Every row gives one point. Each copy is the shape, with its points in the same order, turned, moved and blurred by noise. Say if it was mirrored as well.

Shape:
[[ 0.26 -0.60]
 [-0.49 -0.25]
 [-0.50 -0.40]
 [ 0.15  0.18]
 [ 0.23  0.45]]
Copy 1 (5 x 2):
[[ 0.08 -0.51]
 [ 0.64  0.07]
 [ 0.69 -0.06]
 [-0.09  0.22]
 [-0.25  0.45]]
Copy 1 is: mirrored
Copy 2, 5 rows:
[[ 0.47 -0.34]
 [ 0.40  0.53]
 [ 0.60  0.52]
 [-0.22  0.14]
 [-0.48  0.10]]
Copy 2 is: mirrored

Shape (7 x 4):
[[ 0.46 -0.12 -0.04 -0.26]
 [ 0.35  0.46 -0.17  0.01]
 [-0.78 -0.13  0.21  0.01]
 [-0.20  0.62  0.37 -0.35]
 [ 0.61 -0.21 -0.09 -0.47]
 [ 0.27 -0.17 -0.50 -0.50]
 [-0.75  0.09  0.03  0.06]]
Copy 1:
[[ 0.02  0.23  0.38 -0.46]
 [ 0.43  0.59 -0.14 -0.36]
 [ 0.26  0.01  0.21  0.79]
 [ 0.51  0.87  0.34  0.32]
 [ 0.02  0.21  0.54 -0.62]
 [ 0.44 -0.04  0.48 -0.53]
 [ 0.48  0.05  0.02  0.69]]
Copy 1 is: mirrored
Copy 2 (7 x 4):
[[-0.03 -0.25  0.28  0.48]
 [ 0.12  0.37  0.41  0.28]
 [ 0.07 -0.32  0.17 -0.84]
 [-0.44  0.19  0.69 -0.34]
 [-0.17 -0.34  0.21  0.64]
 [-0.21 -0.13 -0.23  0.44]
 [ 0.08 -0.02  0.11 -0.80]]
Copy 2 is: mirrored

Shape (12 x 6):
[[ 0.08 -0.65  0.37  0.18 -0.80 -0.03]
 [-0.48  0.20  0.15  0.40 -0.10  0.02]
 [-0.23  0.09  0.05  0.10 -0.28  0.26]
 [ 0.05  0.07  0.15 -0.51 -0.76  0.45]
 [-0.52 -0.22 -0.06 -1.01 -0.32 -0.33]
 [ 0.58 -0.22 -0.11  0.05  0.23  0.58]
 [-0.53 -0.18  0.19 -0.45 -0.25 -0.63]
 [-0.33 -0.16  0.50  0.12 -0.66 -0.40]
 [ 0.40  0.10 -0.22  0.09  0.50 -0.24]
 [-0.44  0.81 -0.11 -0.13 -0.18  0.22]
 [-0.28 -0.04 -0.52  0.83 -0.61 -0.43]
 [ 0.05 -0.03 -0.10  0.11  0.08  0.21]]
Copy 1, 12 rows:
[[ 0.12 -1.06  0.67  0.08 -0.50 -0.25]
 [-0.24 -0.14  0.50  0.51  0.21  0.02]
 [ 0.14 -0.43  0.33  0.31  0.24  0.10]
 [ 0.75 -0.83  0.21  0.09  0.41 -0.22]
 [ 0.13 -0.77 -0.58  0.23  0.19 -0.85]
 [ 0.18 -0.32  0.28 -0.68  0.21  0.47]
 [-0.09 -0.48 -0.10  0.40  0.01 -0.92]
 [ 0.01 -0.69  0.65  0.45 -0.16 -0.61]
 [-0.05  0.26  0.12 -0.45  0.10 -0.04]
 [ 0.37  0.02  0.15  0.68  0.76 -0.10]
 [ 0.11 -0.01  0.52  0.75 -0.77  0.14]
 [-0.01 -0.24  0.24 -0.05  0.18  0.18]]
Copy 1 is: mirrored
Copy 2 (12 x 6):
[[ 0.13 -0.46  0.42  0.14 -0.76 -0.34]
 [-0.37 -0.12  0.33  0.13  0.17  0.33]
 [-0.14  0.03  0.16  0.15 -0.14  0.27]
 [ 0.48  0.36  0.15  0.01 -0.71  0.24]
 [ 0.07  0.24  0.09 -1.11 -0.42  0.02]
 [ 0.50  0.02 -0.43  0.50  0.22 -0.29]
 [-0.28  0.06  0.47 -0.81 -0.16 -0.14]
 [-0.25 -0.25  0.72 -0.12 -0.46 -0.09]
 [-0.17  0.24 -0.20  0.07  0.58 -0.58]
 [-0.26  0.67  0.15 -0.09  0.08  0.64]
 [-1.09 -0.20  0.04  0.38 -0.41 -0.13]
 [-0.02  0.04 -0.16  0.13  0.10  0.01]]
Copy 2 is: only turned
Copy 3 (12 x 6):
[[ 0.26 -0.53  0.44  0.55 -0.69  0.36]
 [-0.15  0.30  0.50  0.39  0.10 -0.12]
 [-0.20  0.01  0.32  0.35 -0.01  0.28]
 [-0.23 -0.52  0.21  0.03 -0.15  0.82]
 [-0.53 -0.83  0.46 -0.67 -0.35 -0.11]
 [ 0.10 -0.33 -0.62  0.56  0.19  0.29]
 [-0.11 -0.48  0.66 -0.27 -0.38 -0.41]
 [ 0.30 -0.26  0.87  0.18 -0.48  0.08]
 [ 0.27 -0.04 -0.43  0.10  0.20 -0.38]
 [-0.60  0.37  0.39 -0.23  0.33  0.35]
 [ 0.12  0.77  0.34  0.31 -0.86 -0.11]
 [-0.13 -0.11 -0.14  0.34 -0.02  0.00]]
Copy 3 is: only turned
Copy 4 (12 x 6):
[[-0.77 -0.22 -0.11  0.25 -0.20  0.56]
 [-0.11 -0.09 -0.18  0.13 -0.52 -0.47]
 [-0.15 -0.10 -0.29 -0.11 -0.48 -0.01]
 [-0.45  0.24 -0.12 -0.68 -0.41  0.48]
 [-0.42 -0.33  0.30 -0.92  0.42 -0.05]
 [ 0.55  0.03 -0.07  0.05 -0.35  0.71]
 [-0.49 -0.24  0.24 -0.24  0.36 -0.37]
 [-0.86 -0.09  0.00  0.16 -0.13 -0.14]
 [ 0.68  0.22  0.01  0.20  0.16 -0.04]
 [ 0.03  0.32 -0.33 -0.59 -0.55 -0.61]
 [-0.35 -0.10 -0.98  0.46  0.08 -0.36]
 [ 0.26 -0.06 -0.07  0.01 -0.31  0.07]]
Copy 4 is: mirrored

Shape:
[[-0.01  0.42  0.23  0.20 -0.33  0.06 -0.08 -0.89  0.01]
 [ 0.16  0.47 -0.65  0.08 -0.04 -0.41  0.20  0.66 -0.16]
 [ 0.39  0.12  0.07 -0.16  0.46 -0.24  0.73  0.46 -0.06]
 [ 0.04  0.47  0.32 -0.13  0.25  0.27 -0.40 -0.43  0.38]
 [-0.09 -0.17 -0.55  0.06  0.21 -0.45  0.19  0.26  0.02]
 [-0.22  0.24 -0.24  0.26  0.43 -0.51 -0.01  0.19 -0.34]
 [ 0.42  0.28  0.88 -0.11 -0.17 -0.17 -0.61 -0.68  0.06]
 [-0.11 -0.33  1.02  0.11  0.04  0.12  0.34  0.14 -0.19]
 [ 0.05  0.27 -0.03  0.10 -0.44 -0.03 -0.69 -0.49  0.47]
 [ 0.05 -0.42 -0.55  0.17  0.28 -0.61  0.39  0.07 -0.23]
 [-0.15 -0.37  1.13 -0.73 -0.02  0.27  0.18 -0.35 -0.58]
 [ 0.32 -0.03  0.00  0.27 -0.04  0.31 -0.48 -0.46 -0.25]]
Copy 1 (12 x 9):
[[ 0.57  0.06 -0.06  0.30 -0.16 -0.03 -0.62 -0.26 -0.28]
 [-0.30  0.46 -0.48 -0.52  0.24  0.11 -0.15  0.70  0.47]
 [-0.51  0.31 -0.39 -0.29  0.18  0.33  0.58 -0.05  0.09]
 [ 0.37  0.51  0.60  0.20  0.05  0.21 -0.25 -0.18 -0.14]
 [-0.30 -0.04 -0.18 -0.18  0.45 -0.06  0.01  0.32  0.62]
 [-0.45  0.22 -0.19  0.13  0.58 -0.08 -0.24  0.43  0.12]
 [ 0.08  0.16  0.48  0.07 -0.16  0.48 -0.85 -0.70 -0.45]
 [-0.70 -0.16  0.13  0.47 -0.56  0.23  0.20 -0.30 -0.21]
 [ 0.46  0.23  0.43  0.01 -0.15  0.07 -0.92 -0.14  0.31]
 [-0.39 -0.35 -0.47 -0.09  0.62  0.02  0.02  0.14  0.56]
 [-0.36 -0.71  0.54  0.17 -0.46  0.33  0.25 -0.27 -0.88]
 [ 0.32 -0.14  0.15  0.42  0.08  0.67 -0.56  0.06  0.14]]
Copy 1 is: mirrored
Copy 2, 12 rows:
[[-0.07  0.08 -0.16  0.43 -0.63 -0.06 -0.53 -0.89  0.27]
 [-0.23  0.99  0.26  0.09 -0.18 -0.98  0.33 -0.03  0.20]
 [-0.07  0.40 -0.20 -0.04  0.54 -0.72  0.55 -0.32  0.16]
 [ 0.03  0.34 -0.52 -0.31 -0.43  0.11 -0.47 -0.57  0.37]
 [-0.59  0.48  0.05  0.21 -0.03 -0.56  0.24  0.18  0.48]
 [-0.60  0.92  0.12  0.22  0.11 -0.30  0.05 -0.31  0.47]
 [-0.32  0.10 -0.58 -0.11 -0.28 -0.05 -0.94 -0.94 -0.23]
 [-0.18  0.02 -0.31  0.31  0.44  0.33  0.22 -0.52 -0.47]
 [-0.20  0.33 -0.36  0.10 -0.90 -0.18 -0.80 -0.21  0.16]
 [-0.72  0.24  0.22  0.42  0.26 -0.67  0.21  0.11  0.52]
 [-0.54 -0.48 -0.11 -0.32  0.14  0.48  0.27 -1.06 -0.47]
 [-0.06  0.11  0.31  0.01 -0.20 -0.01 -0.73 -0.36  0.19]]
Copy 2 is: mirrored
Copy 3, 12 rows:
[[ 0.65 -0.02  0.24  0.35  0.05 -0.15  0.09 -0.72  0.03]
 [ 0.02  0.16 -0.34 -0.13 -0.06 -1.06 -0.34  0.53 -0.08]
 [-0.54  0.06 -0.07  0.21  0.52 -0.70  0.19  0.51  0.22]
 [ 0.01 -0.22  0.23  0.09  0.08  0.14 -0.41 -0.58  0.33]
 [ 0.14  0.05 -0.64  0.31 -0.01 -0.51 -0.13  0.56  0.21]
 [-0.13  0.28 -0.58  0.42 -0.04 -0.49 -0.28  0.12 -0.25]
 [ 0.39 -0.27  0.75  0.65  0.46  0.15 -0.51 -0.56 -0.10]
 [-0.25  0.06  0.51  0.60  0.19  0.33  0.49  0.37 -0.20]
 [ 0.77 -0.30  0.26  0.24 -0.28 -0.07 -0.60 -0.35  0.26]
 [ 0.18 -0.04 -0.82  0.59  0.21 -0.58  0.12  0.58  0.08]
 [ 0.11  0.19  0.49  0.27  0.97  0.84  0.41  0.14 -0.28]
 [ 0.43 -0.67 -0.05  0.21  0.05 -0.03 -0.10 -0.31 -0.29]]
Copy 3 is: mirrored
Copy 4 (12 x 9):
[[-0.33  0.04  0.01  0.46 -0.63  0.16  0.11 -0.80 -0.03]
 [-0.04  0.15 -0.24  0.48  0.09  0.01  0.47  0.96 -0.16]
 [-0.20  0.75 -0.13 -0.30  0.36  0.30  0.14  0.46 -0.04]
 [-0.19 -0.18  0.01 -0.07 -0.34 -0.07 -0.04 -0.65  0.37]
 [ 0.05  0.09 -0.29  0.36  0.52  0.15 -0.02  0.48 -0.28]
 [-0.08  0.10 -0.08  0.35  0.75 -0.07  0.39  0.16 -0.27]
 [-0.36 -0.03  0.32 -0.22 -0.60 -0.45 -0.21 -0.78 -0.25]
 [-1.00  0.14  0.59 -0.31  0.23  0.34 -0.21 -0.20 -0.14]
 [ 0.04 -0.43 -0.08  0.51 -0.71 -0.20 -0.21 -0.30  0.24]
 [ 0.14  0.32 -0.24  0.26  0.60  0.32 -0.12  0.17 -0.55]
 [-0.83  0.02  0.26 -1.05 -0.16  0.59 -0.03 -0.66 -0.65]
 [ 0.29 -0.13  0.57  0.20 -0.30  0.23  0.06 -0.54 -0.24]]
Copy 4 is: mirrored
